Each row is a point. Each copy is the shape, with its points in the same order, stretched, turned, moved and blurred by noise. Is it also mirrored, or only turned?

Shape (8 x 2)
[[ 3.4 -3.2]
 [-0.1  4.0]
 [-3.4 -2.0]
 [-0.3 -2.7]
 [-0.2 -3.9]
 [ 1.9 -2.0]
 [-1.6  0.6]
 [ 2.3  4.4]]
Copy 1 (8 x 2)
[[-4.1  1.5]
 [ 4.5  1.3]
 [ 0.0 -5.2]
 [-2.4 -1.7]
 [-4.2 -2.4]
 [-3.2  0.3]
 [ 1.7 -2.0]
 [ 3.1  3.3]]
Copy 1 is: mirrored
Copy 2 (8 x 2)
[[-0.9 -4.1]
 [ 0.8  4.0]
 [ 5.0 -0.9]
 [ 1.7 -2.7]
 [ 2.0 -3.7]
 [ 0.2 -2.4]
 [ 2.9  1.0]
 [-1.8  3.8]]
Copy 2 is: mirrored

Shape (8 x 3)
[[-0.9 -5.6  2.4]
 [-0.6 -1.9 -4.5]
 [-0.9  2.0 -0.4]
 [-2.3  5.6  3.7]
 [ 2.4 -1.2 -0.2]
 [ 4.4 -0.5 -3.4]
 [ 2.0 -1.4  1.1]
 [ 0.1  2.0 -0.6]]
Copy 1 (8 x 3)
[[-1.5 -3.7  1.5]
 [ 2.9 -1.1 -3.3]
 [ 1.6  3.3 -0.8]
 [ 1.0  7.0  1.4]
 [-1.5 -0.1 -2.6]
 [-0.9  0.2 -6.0]
 [-2.0  0.2 -1.0]
 [ 1.0  2.6 -2.3]]
Copy 1 is: mirrored
Copy 2 (8 x 3)
[[-1.1 -4.4  4.5]
 [-1.1 -3.7 -2.7]
 [ 1.4  1.9 -0.1]
 [ 2.4  7.0  2.3]
 [ 2.9 -2.6  0.8]
 [ 4.0 -3.9 -2.6]
 [ 2.6 -2.2  1.6]
 [ 1.9  1.0 -0.5]]
Copy 2 is: only turned
Copy 3 (8 x 3)
[[ 0.5 -5.8  4.1]
 [ 3.0 -1.0 -2.4]
 [-0.2  2.0  0.7]
 [-4.2  4.0  2.9]
 [ 3.2 -0.4  2.9]
 [ 6.2  1.7  1.5]
 [ 2.4 -0.6  3.8]
 [ 0.8  2.0  1.3]]
Copy 3 is: only turned

Shape (12 x 6)
[[ 2.3  3.4  3.2  2.9  5.4  1.4]
 [ 0.7 -1.7 -3.4  1.2 -2.0 -3.7]
 [-3.9 -2.6  0.8  3.6  1.9 -0.1]
 [-1.9  4.6 -6.9 -1.1 -0.5 -4.0]
 [ 2.4 -1.0  3.1 -1.9 -2.1 -1.0]
 [ 2.1 -2.6  2.7 -2.3  0.9 -1.2]
 [ 3.1 -1.4  0.6  3.7 -0.4  0.8]
 [-2.8 -0.4  0.7  1.4 -2.1 -1.8]
 [ 2.2  3.4 -0.5 -3.1  0.5 -0.7]
 [-2.5  0.7  2.2  4.9  7.0  2.4]
 [-2.0 -4.0  2.3  1.2 -2.2 -1.2]
 [-2.5 -2.5  1.5  1.3 -0.2  3.7]]
Copy 1 (12 x 6)
[[ 7.4  0.6 -0.2  4.7  2.4 -2.0]
 [-2.4 -2.3 -2.7  0.5 -4.1 -3.1]
 [-1.0 -3.3 -1.3  3.7  3.8 -0.5]
 [-1.3  4.1 -6.8 -1.3 -3.1 -4.0]
 [ 1.5 -0.6  3.9 -0.5 -2.3 -0.6]
 [ 2.3 -2.3  3.5 -1.4  0.2 -2.4]
 [ 3.3 -3.6 -0.1  3.1 -2.3  0.5]
 [-2.7  0.4  0.4  2.0  0.2 -0.2]
 [ 3.9  3.6 -0.6 -1.9 -0.9 -2.5]
 [ 4.5 -1.8 -2.4  6.0  7.1 -1.0]
 [-3.1 -3.2  2.6  1.9  0.1  0.5]
 [ 0.3 -2.6 -0.1  0.9  2.6  3.4]]
Copy 1 is: only turned
Copy 2 (12 x 6)
[[-1.1  0.7  2.5  3.4  6.2  1.9]
 [-0.7  0.1 -3.4 -1.6 -2.1 -3.3]
 [-4.0 -3.3  1.2  2.6 -2.0 -0.1]
 [-4.3  2.6 -7.4 -4.6  1.3 -0.6]
 [ 1.4  1.1  3.9 -2.4 -0.2 -1.1]
 [ 0.9 -1.9  4.3 -2.2  1.0 -1.6]
 [ 1.8  0.1  0.2  3.0 -0.5 -0.2]
 [-3.2  0.9  0.7 -0.4 -2.5 -0.6]
 [ 0.0  2.3 -0.2 -3.9  3.6  0.9]
 [-4.1 -3.5  1.9  5.3  3.7  2.8]
 [-1.6 -1.4  3.0 -0.1 -4.2 -1.4]
 [-1.2 -2.6  2.3  1.3 -2.6  3.0]]
Copy 2 is: only turned
Copy 3 (12 x 6)
[[-0.3 -4.3  2.4 -4.3  2.3  6.4]
 [ 2.5 -1.2  0.1  0.6 -3.9 -3.2]
 [-4.3 -4.8  0.8 -0.9 -0.1 -2.6]
 [ 3.3 -0.2 -4.9 -5.7 -6.3 -1.4]
 [ 1.0  2.9  4.2 -1.2  1.1 -0.5]
 [ 1.7  0.3  3.5 -1.7  3.3 -1.6]
 [-0.1 -2.0  2.5  2.6 -0.4  2.0]
 [-2.6 -0.2  1.7 -1.9 -2.6 -2.7]
 [ 3.1  2.3 -0.4 -4.9  0.1  2.1]
 [-4.4 -7.9  0.2 -3.5  2.6  3.2]
 [-2.9 -0.5  3.4  0.5 -0.2 -4.2]
 [-5.3 -0.5 -0.3  0.3  2.2 -0.9]]
Copy 3 is: mirrored
Copy 4 (12 x 6)
[[ 3.3  5.3  2.0  3.5  6.1  2.6]
 [ 1.1 -2.4 -3.5  0.4 -1.0 -3.3]
 [ 3.4 -3.3  3.2  0.0  2.1  1.5]
 [ 3.8  0.4 -7.7 -3.8  0.5  0.1]
 [-1.7  3.1  1.9  0.3 -0.4 -3.7]
 [-1.3  1.7  2.8  0.1  2.8 -4.0]
 [-0.5  0.3  0.3  4.0  0.0 -0.3]
 [ 2.4 -0.4  0.8 -1.3 -1.4 -0.7]
 [-0.5  4.9 -2.5 -1.6  1.9 -1.0]
 [ 4.6  0.3  4.1  1.5  6.6  5.7]
 [ 1.1 -2.3  3.6  0.0 -1.5 -2.2]
 [-1.3 -1.2  4.3 -0.4  0.1  3.0]]
Copy 4 is: mirrored
